Each row of a before or after table is a point. The points were changed in one or more steps. Then noise was added and the rows were shuffled. The steps act on how far a point lies along the listed directions, d1 being the first. Write out the steps. A step turns or swaps two directions, mirrors them in a line or flattens them onto one, adds a multiple of one to another, or multiplies one. Angles are multiples of 10 degrees, from the lower direction toward the higher: turns from -170 to 170, lines from 10 to 170 but not 90. Use the fewest steps. Two steps may share a direction if one is a turn and the other turns, adds or multiplies; they go together, in the order done. Otherwise the lowest direction goes first.
(in the rows, 128 means zero)

Directions:
(1): [ 89 178 101]
(2): [183 169 125]
(3): [142 104  65]
Before (8 x 3):
[[102 176 146]
 [152 121  75]
 [ 80 151 192]
 [ 53 105 101]
 [117  66 159]
 [100 164  91]
 [ 72  95 155]
 [ 70 155 118]]
After:
[[140 172 197]
 [187 133 166]
 [135 174  94]
 [168  84 164]
 [205 156 116]
 [117 180 147]
 [159 185 126]
 [123 111  72]]
Steps: mirror d1 and d2 in the line at 20 degrees

Directions:
(1): [114 139 107 137 204  56 113 103]
(2): [159 126 129  93  93  58 126 194]
(3): [160 107  77  52 130 136 156  83]
(4): [181  91 137 119 174 161  62 155]
(5): [143 199 195  79 142 134 122 110]
Before, 11 rows:
[[152 157 189 100  98  77 127 145]
 [171  98 133 128 150 118  60 141]
 [139 177 154 113  48 161 151 159]
 [132 100 132  86 171 120 131 111]
 [100  99 135 204  48 125 169 147]
 [143 103 148 118 124 136  86 159]
 [129 205 131  94 153  54 143  90]
 [168  87  88  52 190 152 129  95]
 [123 156 174 124 101  90  97 199]
 [194 123 108  50 135 119  97 129]
 [182 197 194  54 189 123  94 146]]
After, 11 rows:
[[126 134 110  74 144 192 133  67]
 [128 109 150 104 160  84 118 154]
 [147  97 131 101 131 168  96 123]
 [181 195 179  45 204 135  98 122]
 [173  92 122 117 163 134  64 113]
 [165 109 144  98 156  60  96 212]
 [193 126 119  59 128 100  90 156]
 [127 210 127  94 171  39 142  79]
 [101  83 108 180  54 178 189  91]
 [151 141 149  70 127 135 147  63]
 [142 170 139  95  46 208 168 123]]
Steps: multiply d1 by 1.3; swap d2 and d3

Directions:
(1): [187 196 133  96 126 110 107 151 128 120  36 138]
(2): [209  74  96 144 148 130 160 185 114 177 132  99]
(3): [113 147  98 138  28  96 139 194 135 131 152 165]
(4): [121  86  95  76 124 109 173 126  67  45 110 126]
(5): [145 118 197 184  77 135 158 124 139  85 104  61]
Before, 12 rows:
[[151 139  91 111  81  97 147 182 155 110 108 164]
 [183 126 102 147 171 145  95 157 154 166 132 142]
 [ 77  88 116 181  99 142 120 162 134 182 249 129]
 [126 141 201 170  92 161 149  91 146  74  57  51]
 [ 26 161 157 180  17 110 120 114 129  90 198 146]
 [159 129 131 135 157 125  93 140 137 178 143 120]
 [187 109 161 172 120 133 105 146 167 174 102 102]
 [116 103 141 179 104 133 108 138 166 149 135 109]
 [156 112 111 130 106 121 132 191 153 168 173 125]
 [159 116 154 166  67 137 150 186 169 174 124  88]
 [ 88 200 148  89 161 106 102  53 128  97  99 155]
 [178 116  99 123 183 129 117 149 129 137  99 114]]
After, 12 rows:
[[ 90  78 140 179 174 170 106 114 137 194 231 101]
 [168 122  84 125 124 110 126 187 124 128 115 135]
 [167 107 136 131 176 146 118 144 157 175 155 100]
 [168 109 174 165 135 160 137 142 175 184 114  64]
 [183 113 150 173  90 126 113 169 167 174 109 114]
 [152 133 118 137 116 112 101 166 136 175 151 134]
 [120  98 144 179 116 139 107 130 171 146 133 107]
 [172 124 132 112 205 140 124 105 157 125  85 121]
 [176 131  86 148 133 130 101 180 153 159 138 154]
 [ 49 142 210 179 162 165  92  19 131 108 166  92]
 [ 81 207 126  91  95  80 118  95 123  89 114 178]
 [119 146 180 170  34 142 161 131 149  69  69  71]]
Steps: mirror d3 and d4 in the line at 100 degrees

Directions:
(1): [121 154  96 138 181 117 131 144 134 145 187 232 180 113 118  98 163  78
 160  71]
(2): [180 117 114 178 126 162  49 118 187 146 128 148  84 141 121  52  61 160
 150 106]
(3): [189 141 188 119 238 167 123  97 154 103  67 134 129 117  83 172 141 113
 119 126]
(4): [144 179 110  36 115 135  71  95  93 163 103 159 169 213 124 121 132 146
 151 170]
(5): [ 25 135 178 108 129 195 149  96 137 124  95 146 100 101 143  84 120 110
 206 147]
Before, 11 rows:
[[160  89 109 164 102 103 129 143 139 131 146 103  98 110 129 140 121 159
   96 123]
 [151 127  95 140  98 115 108 114 126 134 109 107 127 155 126 118 114 158
  109 132]
 [111 131 120 127 106 130 134 123 117 125 119 112 123 140 135 134 123 141
  127 146]
 [152 136  88 118 101  84 100 151 109 144 153 147 143 174 143 151 131 145
  120 128]
 [101 118 102 137 102 139 102 117 140 135 124 124 126 137 140  93  98 150
  154 144]
 [115 101 121 153 120 106 149 162 134 116 152 102 128 100 153 116 117 138
  140 111]
 [158 115 105 111 113 135 106 126 123 134 149 131 137 178 120 142 116 152
  105 134]
 [133 169  84  96 163 112 119 144 119 169 217 249 204 138 110  70 156  89
  165  84]
 [126 141 115  94 108 139 124 120 104 149 122 138 144 149 139 117 134 129
  133 124]
 [128 117 129 174 167 139 141 117 138 123 135 159 121 100 114 114 119  95
  144  93]
 [107 120 134 146  98 122 145 127 121 115 138  97 117 120 141 113 120 142
  135 139]]
After, 11 rows:
[[111 142 115 131 116 122 131 127 117 130 157 149 146 134 137  95 134 127
  156 128]
 [129 123 130 112  94 143 128 119 113 137 108 101 118 140 144 122 118 147
  119 134]
 [120 109 140 177 155 136 158 119 132 113 126 130 113  91 117 134 120  99
  131 106]
 [151 112 111 109 110 132 118 126 117 128 145 119 135 172 123 153 119 151
   97 139]
 [154 116 101 136  84  88 110 153 113 133 138 105 116 163 148 162 115 157
  104 140]
 [143 140  87 123 107 109 116 115 113 138 118 130 149 158 127 127 133 142
  115 126]
 [114 143 112 121 116 131 122 123 117 134 128 139 136 147 131 122 126 135
  140 139]
 [127  59 169 177  73 124 181 150 142  97 127   8  56  71 135 140  86 165
   72 152]
 [117 115 106 141 137 104 140 160 130 127 167 138 149 108 151 105 126 123
  156 101]
 [153 122  86 131 128  96 122 142 123 149 170 171 148 128 123 130 155 133
  119 105]
 [ 89 126 102 120 104 129 120 121 121 133 127 124 140 136 140 112 118 141
  153 149]]
Steps: mirror d1 and d4 in the line at 120 degrees; multiply d2 by 0

Directions:
(1): [211 122 163 188 136 134 124 153 138 157 203  70 144  89 182 181 150 152
 230  92 102 122 127 168  86 128 168  85  47 178 145 106  99 138 179 177
 114  88  75  82 146 163 148 125 147 106 134 143]
(2): [203 167 102 104  69 116 107  85  79  79 143 103 181  79 152 196 138  49
  95 116 113 139 137  98 139 163 100 147 174 130 153 134  85 102 167 130
 170 226  53 165 103 180 117  86 137 186 121 128]
(3): [ 70 112 174 165 148 132  89 108 118 131 172 147 142 124 167 122  96 104
 103  84  48 169 156 185 162 225  84 127 162  91 139 131  82 217 199  46
  63 105 152 120 132 138  96 157 146 123 118  93]
(4): [202  56 101 108 166 180 117 168 174 153 121 145 162 135 158 138 105  86
 176 164  90 156 149 148 134  98 112 224  99  92 136 191 117 166  85 130
  79 179 129 154  77  91 144 145  78 115  42 188]
(5): [120 144 158 206 112 128  92  27 115 112  65  92 154 100 106 161 149 151
 149 164 149 153  41 108 179  79  84 158 137 123  88 217  83 161 156 136
 120  99 128 144 177 123 143 109  94  41 156 165]
Before, 12 rows:
[[107 142 134 138 108  94 121 132 133 137 114 107  89 140 104 111 159 192
  128 111 184 103  75 104 121 116 160 114 125 172 110 113 158  94 104 154
  147  95 134 104 152 155 129 111 127 114 171 130]
 [161 112  96  74 119 154  94 121 148  95 158 170 182 120 161 155  98  21
   69 119  49 146 202 142 119 202  64 203 191  84 160 155 103 153 141  68
  104 249 109 189  57 112 102 138 128 181  54 126]
 [ 61 116 162 139 160 123 110 128 116 134 142 182 131 139 123  75  99  94
   88 119  80 178 176 150 171 173  86 171 178  66 156 125 124 185 161  55
   70 133 193 130 112 101  87 162 127 123  97 110]
 [106 187 127 127  91  77 149  56  91 105  97  98 123 132  92 130 155 187
  101 125 163  90  74  99 128  92 165  83 124 141  89 120 130  77 125 161
  178 106 137 143 185 146 128 113 137 125 206 105]
 [153 101 128 116 126 140 143 131 161 129  85 121 104 121  91 121 145 165
  181 168 188  88  87 106 114  33 157 144 113 128 105 154 142  79  46 186
  144 103 140 112 135 118 155 124  94 112 129 162]
 [104 139 122 141 117 118 119  76 122  92  94 111 150 121  99 149 136  96
  112 113 131 147  96 121 158 137  88 164 167 130 112 160  97 137 145 136
  122 145 101 152 150 123 135 116 126 113 128 134]
 [113 133 131  94 154 127 163 203 150 134 123 154  61 156  94  98 113 183
  137 148 180  85 135 138  93  73 204  90 119 147 126  99 205  84  83 162
  136 101 164 103 135  99 137 119 129 118 125 112]
 [145 126  85  53 147 147 151 153 136 121  71 160 120 141  98 118 116 115
   99 171 140 109 155 114 102  85 137 158 132 108 135 111 172  93  62 143
  154 192 120 176  66 103 151 123 130 199  95 162]
 [207  87 117 145 127 155 119 145 140 135 146 115 175  92 150 201 120  85
  173 155 124 128 101 164 136  88 123 211  84 117 130 162  98 146 109 152
  104 153 107 147 105 134 136 135 113 100  70 166]
 [165 111  93 130 120 140 125 104 135 109  96 128 149 116 144 138 115  85
  100 142 104 140 130 125 144 139 104 189 155  93 122 197  90 149 117 114
  125 195 115 163 120 106 139 125  75 131  92 164]
 [221 111  95 110 136 147 121 159 147 137 140 120 138 120 118 164 133  99
  148 151 135 130 118 114 128  81 140 199  91 125 130 162 109 107  78 175
  125 186 108 191  98 117 145 119 106 128  82 175]
 [ 64 140 119 107 137 144 124 144 135 139  99 171  96 163  89  71 132 144
   85 156 180 109 126 110 141 116 132 129 147 119 121 117 151 120  86 108
  124 104 168 157 149  91 131 154 125 131 146 128]]
After, 12 rows:
[[125 111 128  87 157 144 138 195 147 126 133 169  91 146 124 113  94 134
  117 141 136 115 156 153 119 111 168 134 147 117 137 132 176 126  98 126
  106 143 160 127 110 101 127 124 122 132  90 113]
 [125 125 127 128 109 107 100 122 129 129 122 119 116 133 127 127 140 144
  114 110 147 128  92 115 139 145 129 158 147 144 120 139 132 128 119 123
  120 135 129 128 128 157 120 117 114 127 137 134]
 [119 146 113  90 119 123 134 133 154 112 146 151 126 138 116 120 131 116
   91 119 125  96 168 121  82 149 122 120 147 139 136 104 153  93 116 122
  151 163 126 143 107 110 121 133 151 156 125 109]
 [117 128 107 142 126 122 141 104 136 117  94 122 115 128 120 113 127 134
   99 136 134 118 114 123 129 123 128 137 140 114 106 165 117 130 112 128
  142 141 139 137 152 107 139 126  89 116 131 144]
 [129 104 146 164 135 134 122 140 138 142 152 123 138 110 130 165 118 126
  153 137 135 115  95 174 139 105 131 160  91 123 118 133 114 150 122 133
  101  89 143 124 140 130 123 149 135  84 111 130]
 [100 131 106 101 133 157 119 147 138 138  99 167 113 155  99  89 129 116
   93 163 171 115 133 106 142 112 124 158 147 115 127 132 143 117  80 114
  123 135 151 171 133  91 133 146 114 137 122 146]
 [124 127 139 128 149 118 138 152 125 138 130 149 120 130 107  92 130 123
  131 143 134 143 154 114 131  98 130 156 131 113 151 113 150 116 124 130
  115 135 161 119 117 103 120 141 118 121 108 140]
 [126 125 129 135 145 131 119 149 141 142 144 138 107 139 103 124 121 135
  116 128 130 131 117 130 138 117 136 157 109 120 118 137 118 131 103 135
  107 125 150 169 130 112 125 139 128 113 118 133]
 [111  90 143 121 137 144 119 117 156 122  93 143 112 126 108 109 120 142
  146 152 144 114 104 129 143  91 120 160 149  96 107 166 117 128  71 130
  106 105 161 121 130 116 134 140  98 112 118 142]
 [104 145 123 145 115 113 130  80 123  95  89 109 140 124  91 147 144 109
  122 116 149 135  90 117 152 121 101 152 157 142 108 151 106 124 142 148
  133 132 102 143 159 125 138 114 130 106 139 130]
 [130 170 116 119  92  94 128  49  89  98 104 110 158 119 113 146 140 134
   88 126 122 116  91 111 149 123 129 128 149 111 100 150 102 108 136 131
  157 151 131 169 153 146 118 115 125 142 171 116]
 [ 93 130 102  67 156 138 148 142 132 125  73 172 101 153  92  96 108 133
   78 158 134 113 153 128 111 112 132 136 147 100 132  96 174 112  78 116
  141 158 144 163  81 101 138 135 141 192 111 139]]
Steps: flatten d1 and d3 onto the line at 20 degrees; flatten d2 and d4 onto the line at 140 degrees

Directions:
(1): [160  63 195  61 172 154  79 187 122 110 113 141 127  82 104 124 143 176
 115  32 171 121 135 155 121 143 107 131 113 132 113 174  72  85 105 168
 128 134 125 146 145  80  84  40 137 159 197 121 167  67 194  53  81  78
 136  91  89 198 125 148 129 102 173 151]
(2): [147 104  59 221  81 123  69  86 147  96 169  82 168 111  88  98 158 125
  69 103 155 136 114 159  65 118 137  98 192 109 111 144  94 128 123 118
 153 164 185 108  97 127 115  49 120  42 151 167 125 106  49 145  96 100
 134 183  71 113  31 152 154 168 123 166]
(3): [132 152  84  92 191 175 118 119  29 198 142 126 136 115  84 116 123 149
  82 142 135  63 126  87 112 121 117 147 139 159 110 126 190  70 157 114
 110 198 100 119 128  84  57 177  86 149 133 111 152 141  22  79 148 143
  61 191  79 187 154  70 178 145 148 120]
(4): [ 66 176 131 166 172 156  80 138  74 107 121 145  33 195 127 127  36 108
 170  64 128 120  67  82 103 174 133 246 122 122 116 115 106 139 134 149
 177 104 154  75 131 151 128 116 168 154 147 147  81  68 115 193 175  92
 121 126 127 145  95 133 147 182 186 144]
(5): [160 110  95 212  63 174 175 116 105 129  44 168 157  99  47 116 154 119
 110 135 109  54 124 113 195  98 161 170 102  85 136  85  75  66 176 119
 114 122 150 108 104 144 148 145 179  87 175  73 175  97 188 139 144 168
 173 141 128 140 199 110 119 168 180 189]
(6): [182 172  99 115 156 189 114 124 143 102 110 128  62 163 119  38 142 170
  77 108 123  88  84 152 129 203 112 115  98  93 217 189 118 132 123 119
  67 133 130 156 110  67 132 125 127 153  51 119 191 116 181 183 155 153
 126 122 105  65 117 142 184 163  26 129]
Before:
[[191 114  56 194  71 132 129  71 134 127 138 112 181  94  72  91 197 145
   51 158 144 102 121 158 112  98 141  59 151 109 128 136 142 111 143  90
   99 163 135 146 107  88 109 116  92  71 104 110 154 138  62 119 105 159
  137 176  97 107 130 121 153 147  84 132]
 [157 135 153 108 128 138 127 118 171  82 105 131  75 156 162 111 134 127
  131 123 130 155 114 151 143 158 131  98 101 106 188 135 102 157 106 126
  126  90 143 143 136 120 152 105 138 131  96 111 136 114 201 166 126 124
  130  92 134  87 117 151 139 116  58 117]
 [111 118 127 139 154 153  95 139  90 108 138 161 100 141 106 131  84 136
  105  63 159 115 113 117 103 148 113 187 120 116  90 141 100 110 126 132
  169 139 143  86 132 103  93  79 152 155 195 149  94  71 103 137 132  86
  122 136  98 177 108 128 149 159 174 149]
 [106 114 120 108 151 120 101 137 114 129 154 103 138 119 111 143 103 139
  126 108 137 156 130 123 126 115 124 107 167 151 106 141 151 120 126 126
  136 127 117 126 118 119  93  98  99 114 143 152 117 125  84  93 116 113
  109 147  92 141 108 133 137 133 135 130]
 [116  83 148 112 142 124  84 150 105 146 136 125 134 126 123 145 120 146
  141  88 125 138 136 117 118 112 128 133 136 133  94 136 105 101 124 158
  150 128 137 118 155 124 107  93 126 134 191 133 131  93 128  88  98  84
  140 124  85 189 106 123 124 109 178 146]
 [138 154 133 107 149 155 116 141 135 122 120 131 115 136 103 114 135 143
  138 115 125 114 112 150 134 165 112 116  98  99 156 157 136 114 110 132
  107 121 127 133 134 115 135 132 138 145  98 112 144 119 186 140 142 131
  125  96 143  94 124 154 138 129 102 133]
 [137 142 163  76 159 136 145 147 148 128 103 162  84 169 139 130 112 138
  147 119 123 123 107 119 160 176 119 134  74 135 164 135 137 137 123 141
   89  96  94 159 151 114 144 146 152 184  84  97 135 148 199 139 153 137
  147  86 153 100 163 131 113 108  97 114]
 [158 120 170  81 128 143 120 147 169 103 107 159 108 143 157 113 141 146
  130 100 134 155 131 171 148 144 121 113 109 106 170 142 116 173 130 131
  115  97 122 162 128 121 145 107 156 155 120 128 149 120 230 148 130 139
  168  69 146  91 146 161 140 121  85 135]
 [170 136  39 170 112 145  98  94 120 159 212  94 175 124  84  69 168 140
   41 159 123 104 121 154  79 130 130  65 189 111 131 156 157 118 131  92
  106 186 162 129 105  87  92 135  78  65  90 147 140 153  28 118 121 140
   90 208  66  73  72 120 174 156  65 146]
 [140  88 155 134 148 122  72 122 141 111 148 117 145  71 105 130 147 157
  108  80 154 119 125 164  89 142 120 104 147 124 102 159 107  98 112 120
  145 153 157 115 126 102  84  63 115 120 158 151 143  86 102  95  80  91
  119 160  98 150  85 139 136 127 154 140]
 [135 109 148  88 138 130 103 136 152 114 124 127 120 120 157 125 135 154
  120 113 147 146 132 148 123 160 108 117 127 113 134 160 108 135 111 130
  109 108 118 147 142 111 149 113 119 153 107 144 140 136 167 137 131 110
  124  99 132 103  95 159 132  88 103 114]
 [157 102 123  79 164 172  79 129 107 115 126 124 129 108  88  96 156 159
  100 100 147 111 151 155  92 168 125 102 133 138 152 176 123 106 129 128
  116 168 140 151 118  77  74  74 110 145 158 125 153 101 107  99 118 117
  124 142  94 132 103 122 152 127 126 146]]
After, 12 rows:
[[184 125 134  78 136 145 142 111 152 118 113 123 117 124 145 107 170 142
   95 154 133 132 138 153 147 136 125  58 107 121 186 140 136 129 115 112
  100 128 120 161 135  93 123 130 106 128  90  97 165 143 164 121 115 144
  105 118 115 103 140 127 151 101  42 108]
 [132  90 161 143 146 121  67 123 146 100 145 119 133  81 110 132 137 152
  118  70 154 126 118 163  87 148 122 117 145 121 103 159  96 105 109 123
  154 142 162 110 126 110  94  56 124 120 159 155 134  77 113 109  83  85
  126 151 104 145  78 146 133 131 158 143]
 [146 151 127  98 152 157 120 139 129 132 123 129 126 127  98 112 145 148
  128 124 125 108 119 150 135 158 111 105 100 103 155 158 145 105 112 127
  100 131 122 138 133 107 127 139 129 144  98 109 152 127 176 127 139 137
  119 104 138  99 131 148 140 123  98 129]
 [151 137 153  60 163 139 153 144 138 146 108 158 106 152 130 128 131 146
  129 136 124 111 120 120 162 166 116 115  78 144 163 137 154 123 127 135
   75 115  83 169 150 100 130 158 135 183  81  90 150 163 180 116 148 148
  135 100 143 108 176 119 119 100  89 109]
 [ 94 118 128 121 148 117  94 140 122 112 149 107 119 133 118 145  87 131
  143  93 135 166 120 122 125 124 127 125 164 144 106 139 137 132 121 131
  148 110 126 119 119 132 106  87 114 116 145 158 104 113 101 114 121 104
  119 135 102 134  98 146 132 140 142 134]
 [119 155  76 228  97 131  68 108 156  88 196 109  94 186 117  78  98 108
  111  97 117 150  75 150  71 171 144 144 175  84 135 148  93 172 112 121
  159 113 205  95 106 139 148  87 142  68 100 175  86  96 101 207 143 100
  137 157 102  40  26 167 149 185  94 163]
 [134 110 139 105 158 167  66 136 122  83 119 130  92 135 102 101 125 145
  130  73 144 131 130 154  88 187 131 137 127 125 153 173  94 129 121 141
  140 135 159 136 119 101  99  53 138 146 163 137 128  75 139 138 128 100
  144 119 112 117  81 146 141 139 138 154]
 [120  81 146 109 144 124  85 148 103 150 137 124 139 122 121 144 123 148
  137  91 125 136 138 118 117 111 127 129 137 135  93 137 108  98 125 157
  147 132 133 121 154 121 104  95 122 134 190 132 134  97 123  82  96  87
  138 128  84 191 109 119 126 107 176 145]
 [179 112 154  56 134 149 133 140 155 135 114 152 143 116 143 110 172 161
  100 127 136 135 152 173 151 126 116  78 115 119 169 145 145 149 138 119
   92 131 104 178 127  98 121 128 128 152 115 116 173 144 198 108 120 156
  147  92 128 104 167 140 151 108  72 127]
 [134 109 111 113 159 160 109 132  75 139 145 154 135 115  90 126 115 150
   75  90 161  95 134 118 107 130 108 154 126 128  88 144 128  86 135 120
  146 171 124 101 131  80  69 100 123 153 190 137 118  96  71  97 123 103
  101 159  82 191 129 106 160 147 161 142]
 [143 132  91 248  58 118 101  85 167  61 123 126 106 152 104  99 133 114
  116 101 139 144  79 155 106 136 153 132 137  82 132 128  81 161 125 116
  148  94 174 115 109 136 161  71 152  75 115 136 102  85 129 203 125 122
  180 128 131  78  86 167 131 174 112 149]
 [143 107 142  78 139 133 108 134 147 126 126 123 133 111 151 125 146 160
  109 123 148 139 140 149 125 153 106 105 129 118 132 161 118 126 114 125
   99 120 111 152 142 103 141 121 108 153 106 139 149 145 156 123 130 116
  116 106 126 108 102 151 135  83  98 111]]
Steps: swap d3 and d4

Directions:
(1): [114  78  74 184  86  84 103 166 161 137  98 164  82 157 139 152  87 130
 127 132 118 167  58  45 143 147 136 112  47 121 149 119 143 145 159 201
 128 197 187 193 122 107 147 102 135  21  90 101 178 167 121 132 112 198
 111 133 104 186 120 145  84 181  87  89]
(2): [ 52  90 135  63 171 116 124 126 168 128 130 139 194  71 134 176 107 124
 131 192  84 109 187 126 120 110 122 120 115 135 112 102 148 119 210 121
 206 143 154 160  96 118 198 241 164 116  58 145  46 132  65 190 152 108
  74  93 105 129 110 153 146 115 118  85]
(3): [101  98 158 146 158 107 165  82  97 146 168 143 126 136 113 177 101 107
 190 122 117 217 149 119 148  74 223  76 172 147 120 125 154 120 117 143
 132 135 133 163   9 116 116 105 138 124 172 125 110 141  76 158  63 118
 133 192 165  43 161 118  61 161  97 221]
Before (11 x 64):
[[116 126 140 102 132 134 130 118 131 131 136 121 148 103 124 123 130 141
  118 129 120 112 151 147 123 138 122 136 126 137 119 132 130 119 138 115
  138 119 135 118 136 126 136 140 120 141 114 128 111 110 120 134 140 116
  120 120 133 133 133 130 147 116 138 115]
 [169 153 120 160 121 144 127 137 104 124 119 122  95 167 122  93 152 131
  116  95 150 141  92 137 130 148 117 141 146 128 135 142 113 132  90 128
   75 119 108  99 162 125  85  74 101 150 167 117 191 112 179 100 129 136
  166 146 143 144 135 111 124 129 142 150]
 [163 158 139 132 113 144 134 119 103 134 141 106 121 142 119 100 137 129
  134 107 141 129 127 157 119 130 133 131 158 131 123 127 122 109  86 108
   96 103  91  97 135 125 101  95 118 166 160 130 151 111 146  87 122 115
  155 144 142 109 138 108 143 120 143 165]
 [110 115 135 105 140 125 140 121 144 132 127 126 163 110 136 144 134 127
  129 147 132 117 150 140 121 130 133 129 143 135 117 122 127 113 158 111
  159 120 126 136 136 115 143 168 139 127 111 139 101 120 112 146 144 116
  110 123 122 121 122 131 138 128 135 118]
 [101 123 150 103 157 123 142 103 130 131 155 128 159 101 127 155 130 126
  138 134 108 132 165 153 122 103 150 108 152 138 118 121 147 127 156 121
  152 123 126 147  81 124 154 163 133 127 117 132  89 135  91 167 109 104
   99 124 141  97 134 141 121 122 126 139]
 [124 131 128 122 139 140 126 141 143 120 114 113 135 129 129 118 136 140
  115 127 122  93 126 130 129 137 102 142 129 121 130 124 120 133 131 120
  125 131 129 122 149 129 135 137 129 126 119 125 119 131 138 132 150 117
  122 119 122 141 113 124 138 107 134 103]
 [138 118 122 145 119 131 132 127 117 132 115 134 101 142 124 131 118 138
  140 113 131 151 100 112 141 121 131 117 120 118 134 130 132 122 125 137
  111 135 137 131 119 125 113  93 118 117 135 132 147 137 130 119 122 125
  145 148 140 129 127 125 105 137 121 138]
 [133 139 141 109 139 135 132 132 123 122 131 119 155 107 125 120 123 116
  131 135 137 113 143 140 125 118 134 135 138 117 122 131 125 133 126 115
  132 127 118 123 130 124 131 153 130 139 123 141 110 119 119 142 135 111
  125 128 125 119 139 143 132 122 136 129]
 [173 155 129 163 112 137 117 136 111 131 131 131 101 160 120 102 138 130
  116 110 146 141 113 135 134 144 122 122 137 125 127 138 126 129  85 123
   99 111 118 105 142 135  86  74 109 130 162 124 158 120 157 104 109 136
  149 142 134 125 130 115 119 142 133 154]
 [103 118 147  94 134 123 137 119 133 131 145 144 161 105 130 142 126 121
  129 153 121 141 147 125 127 116 127 110 140 135 118 119 143 122 156 126
  154 146 125 131 108 131 148 156 138 141 116 149  94 124 101 151 127 112
  120 120 133 125 131 130 128 127 131 127]
 [161 139 103 161  92 145 112 145 128 119 109 119  93 152 137 102 140 141
  109 108 147 110  76 123 129 160 102 150 108 127 147 145 105 138 100 137
   95 136 116 112 186 137 105  89 114 106 137 126 183 136 168 110 143 156
  138 127 122 152 124 127 114 136 132 100]]
After, 11 rows:
[[191 172 137 157  95 148 135 120  91 134 140 102  95 164 118  84 144 130
  132  84 158 136 105 156 124 136 135 134 163 128 129 139 114 111  55 111
   66  99  84  83 148 129  74  54 105 168 185 122 182 111 171  62 115 123
  176 159 151 108 146  98 136 124 146 182]
 [ 79 106 148  73 147 121 135 117 145 131 146 148 182  88 131 157 119 119
  129 171 107 136 164 124 123 109 124 109 135 138 112 109 150 120 181 124
  177 151 131 141  98 128 170 191 149 137  94 156  69 125  82 169 136 107
  101 109 124 127 126 138 135 124 129 113]
 [207 171 126 194  91 143 120 137  94 130 131 126  71 188 119  81 146 131
  116  82 168 149  87 137 137 152 124 126 141 122 136 151 116 132  49 126
   64 104 106  91 156 139  51  24  94 136 194 118 194 119 186  76  97 146
  174 158 145 125 139 102 110 148 138 174]
 [123 136 141 101 145 133 131 132 127 122 132 119 163 102 125 123 120 116
  132 141 132 111 149 139 123 116 134 136 136 117 119 128 127 133 135 117
  143 130 123 126 126 122 140 164 135 139 116 142 101 118 110 149 136 110
  120 124 122 120 137 146 135 120 135 123]
 [ 88 104 137  84 154 121 138 119 157 132 128 129 183  94 139 159 128 127
  127 166 119 113 170 138 119 123 132 128 139 139 112 115 136 111 183 110
  182 125 135 148 125 113 164 202 149 123  90 146  76 119  94 163 150 110
   95 112 114 120 116 140 142 123 131 104]
 [ 76 109 155  79 174 118 140 102 145 132 156 132 184  80 129 175 123 125
  138 156  92 126 185 153 120  97 148 105 148 140 113 114 155 123 185 118
  182 128 135 158  71 121 180 206 146 121  90 138  60 136  68 190 118  98
   80 110 132  96 127 151 129 117 120 121]
 [105 120 141  92 139 132 128 120 138 131 134 123 159  95 125 129 126 139
  117 138 115 111 159 146 122 135 121 134 122 138 118 128 133 117 151 113
  147 122 138 123 131 126 146 158 125 139 104 131  98 111 112 143 143 113
  113 114 130 132 130 134 150 114 137 110]
 [152 124 121 159 111 134 133 130 109 130 117 134  89 154 123 121 124 140
  139 102 139 155  92 111 142 124 132 119 121 116 139 137 128 122 111 139
   96 133 132 125 125 127 100  73 112 119 147 127 163 138 141 108 119 129
  154 155 147 130 132 119 103 137 123 146]
 [214 177 115 198  96 151 130 139  80 124 119 117  56 200 119  65 161 135
  115  57 176 152  56 140 133 159 120 145 152 122 145 157 102 135  42 133
   28 111  92  82 179 131  44   7  79 157 208 107 238 110 214  64 114 147
  197 167 157 143 146  98 114 137 147 175]
 [118 128 129 118 143 139 126 141 146 120 114 112 140 126 128 120 134 140
  114 131 119  92 131 127 129 135 102 144 128 121 129 122 120 132 136 121
  130 132 129 124 147 127 140 145 131 125 116 127 114 132 133 135 150 117
  118 117 121 141 111 128 141 103 133 101]
 [193 155  99 188  75 150 113 146 113 120 110 115  67 174 134  84 148 144
  110  83 165 116  52 123 131 169 104 153 113 125 152 157  95 141  66 140
   62 129 105  99 199 142  76  44 100 111 165 121 216 134 193  84 133 166
  159 139 131 152 130 117 107 140 137 116]]
Steps: multiply d2 by 2
